Each row of a before or after table is a point. One or more steps were done to the points. Then noise was added and the rows were shuffled. The steps act on columns, c1 being the first. Write out the steps. A step turns or swaps two columns, mirrors them in a line or flattens them onto one, adds a multiple of one to another, or multiplies or shifts one. Angles are multiples of 10 degrees, from the lower column toward the higher: turns from -170 to 170, lines from 10 to 170 but not 90. Use the fewest steps. Two steps may share a column if one is a turn and the other turns, adds or multiplies; they go together, in the order done. Otherwise the lowest column goes first.
In the rows, zero is written as 128.

Before (9 x 3):
[[181 122 132]
 [150 153 176]
 [185 124 192]
 [114 121 122]
 [173 155 134]
 [104  73 157]
 [100 102 109]
 [148 120 153]
 [153 134 107]]
After (9 x 3):
[[105 176 156]
 [159 125 108]
 [147 153 119]
 [155 155 186]
 [142 129 157]
 [132  92 123]
 [184 124 136]
 [134  93 180]
 [124 115 127]]
Steps: turn c2 and c3 by -30 degrees; add -1 times c2 to c1

Before (11 x 6):
[[174 134 158 182 141 159]
 [127 170 185  92 168 187]
 [155 142 141 174 167 176]
 [112 185 107 120 116 144]
 [144 128 118 134 118 115]
 [ 87 140  87 135 131 128]
 [130 116 109 122 136 107]
 [141 153 131 113 117 131]
 [121 119  97 114 131 122]
 [158 149 128 159 163 124]
 [145 169 124 113 150 182]]
After (11 x 6):
[[114  88  96 114 129 134]
 [147 118 121 134 113 137]
 [138 165 125 112 167  84]
 [134 154 131 112 120 124]
 [175 149 127 159 161 144]
 [175 156 140 175 178  97]
 [109 164 105 120 124 110]
 [ 92 100  88 135 131 129]
 [110 225 184  91 183  87]
 [202 164 158 180 151 103]
 [126  97 110 121 127 150]]
Steps: add 0.5 times c4 to c1; add 1 times c3 to c2; mirror c5 and c6 in the line at 10 degrees

Before (8 x 11):
[[100 145  85  97 111 112  96 110 138 172 159]
 [103 130 110 181 150 174  77 127 161 128 133]
 [105 119 158 102 119 179 175 120  94  70 131]
 [143  78 158 137 114 128 119 145 157 125 174]
 [208 122 114 110 130 179 134 107 128 135 130]
 [148 173 169 109 147 115 107 183 148 122 114]
 [113 175 197  86 115 128 177 119 137 164 111]
 [113 131 130 134  81 125 124 136 125 111 153]]
After (8 x 11):
[[167 144  86 155 150 111 170 113 117 170 126]
 [134 155 195 180 123 129  88 121  85 166 103]
 [153 129 132 120 171 122 131 135 124 112 107]
 [149  92 161 163 131 179  84 119 126  72 117]
 [105 162 167 141 115 114 153 182  93 124 138]
 [152 160 113  68 105 172 169 125 138 127 136]
 [ 57 128 116 147 154 180 122 109 132 134 158]
 [139 140 157 119 170 127 135 146 187 126 158]]
Steps: turn c1 and c11 by -150 degrees; turn c5 and c11 by 140 degrees; turn c2 and c9 by -70 degrees; turn c4 and c7 by -170 degrees

Before (14 x 14):
[[115 106  94 118 105 145 158 120 125 117 102 105 112 138]
 [115  94  95 112 145 163 115 126 128 116 138 105 149 158]
 [116 117 101 136 140 160 158  85 146 112 118 124 132 181]
 [138 117  93  95 115 133 125 117 150  78 102 127 113 182]
 [118  96 140 176 109 135  81 123 149  97  88 161 132 125]
 [134 135 173 106 108 150 137 118 149 138 156 149 139 115]
 [149 147 189 153 124 102 100 127 125 151 135 135 109 129]
 [165 178 162 137 106 178 116 135 120 158 158 148 103 125]
 [152 105 127 146 130 115  94 105 113 113  66 171 157 123]
 [159 144 159 128  95 141 103  80 117 134 173 129 100 117]
 [102 126  67 111  99 130 125 105 147 133 120 131 136 175]
 [154  90  93 114  99 154 140 108 162 140 118 107 128 181]
 [157 135 186 146  88 135 125 130  91 143 179 169 109 141]
 [163 132 138 155 131 126 129 131 140 132 175 158 118 103]]
After (14 x 14):
[[ 66 177 163 119  88 149 144 133 131 191 123 152 104 129]
 [105  95  95 150 129  42 144 128 125  81 150 103 149  99]
 [114 117  93 171 146 146 129 117 105  41 105 128 115  77]
 [107 134 187 115  62 195 141 128 167 201 117 168 111 114]
 [113 131 140  95  91 223 124 128 115 143 155 156 119 150]
 [127 105 125 109 179 213 163 103 134 114  99 174 153 129]
 [106 134 173 147  96 112 115 115 109 182 126 150 136 146]
 [137 125  66 155 117  57 130 106 110  72  98 134 135  87]
 [125  96 138  78 155  91 173 124  97 109  89 163 134 124]
 [140 145 193 104 121 222 150 126 125 212 127 133 108 125]
 [118 105  93 140 140  68  99 119 135  82  95 105 114 122]
 [ 91  87  91 150 121 158 109 107  98 103  98 104 124  77]
 [109 116  99 129 141  46  96  88 115  88 133 124 130  78]
 [101 145 154 124  71 191 154  80 134 163 122 128 102 135]]
Steps: turn c1 and c6 by 120 degrees; multiply c6 by 3; add 1 times c3 to c10; turn c4 and c14 by -170 degrees; turn c5 and c11 by 60 degrees; turn c7 and c9 by 170 degrees

Before (10 x 20):
[[149 155 160 122 114 191 152 102 118  95 124 162 118  89  99 158 106 152
  134 169]
 [161  81 131 152 102 129  85 136 157 135 127 109 146 125 165 116 142 141
  179  98]
 [120 144 156 162 147 109 116 157 163 162  95 143 128  98 132 112 119 174
  134  59]
 [147 115 112 145 158 134 105 128 157 133 119  97 126 108 140 133 124 117
  206 103]
 [152 109 130 136 100 124 113 128 133 150 112  61 150  86 184 140 117 103
  185 112]
 [138 184 140  99 108 200 129 109 117 138 137 160  98 109 106 137 139 121
  123 144]
 [160 178 184 105 132 198 156 103 106 123 158 136  97 127 102 187 143 160
  123 156]
 [153 147 144 168 152 105  99 155 163 135 106 130 103  96 106 119 140 150
   92 114]
 [133 171 153 104 117 200 157 146 139  97 109 144  94 128 126 171 142 143
  126 160]
 [124 112 150 136 154 102 134 123 178 149  91 115 103 121 116  81 116 153
  102  82]]
After (10 x 20):
[[129 142 139 169 151  86 147 154  77 135 122 130 103  97 109 125 100 176
   89 114]
 [132 182 186 107 128 204 195 108 169 123 108 123  94 129 104 185 133 134
  125 158]
 [130 175 158 103 116 153 167 144 119  94  50 145  96 130 128 170 110 117
  130 160]
 [124 152 161 124 113 168 178 105 136  95  72 161 117  89 101 156 157 130
  132 164]
 [130 112 121 139  97 103  73 127 116 145 113  67 149  87 184 142 135 119
  183 115]
 [126 179 143  97 111 179 118 111 148 135  82 160 100 103 106 135 125 118
  117 143]
 [130 115 148 139 154  68 170 122  44 151 111 115 103 120 116  82 109 149
  101  81]
 [129 116 111 143 162 124  94 133  82 134 108  95 125 106 144 128 105 141
  208 103]
 [129  79 134 156  97 133 125 139  86 139 123 106 151 127 159 115 100 181
  179  98]
 [128 147 157 161 144  75 205 159  69 166 110 146 131  98 131 114 120 185
  132  57]]
Steps: multiply c1 by 0; multiply c11 by 1.6; turn c6 and c11 by -50 degrees; multiply c18 by 2; turn c7 and c18 by -60 degrees; multiply c9 by 1.6; turn c9 and c17 by -160 degrees
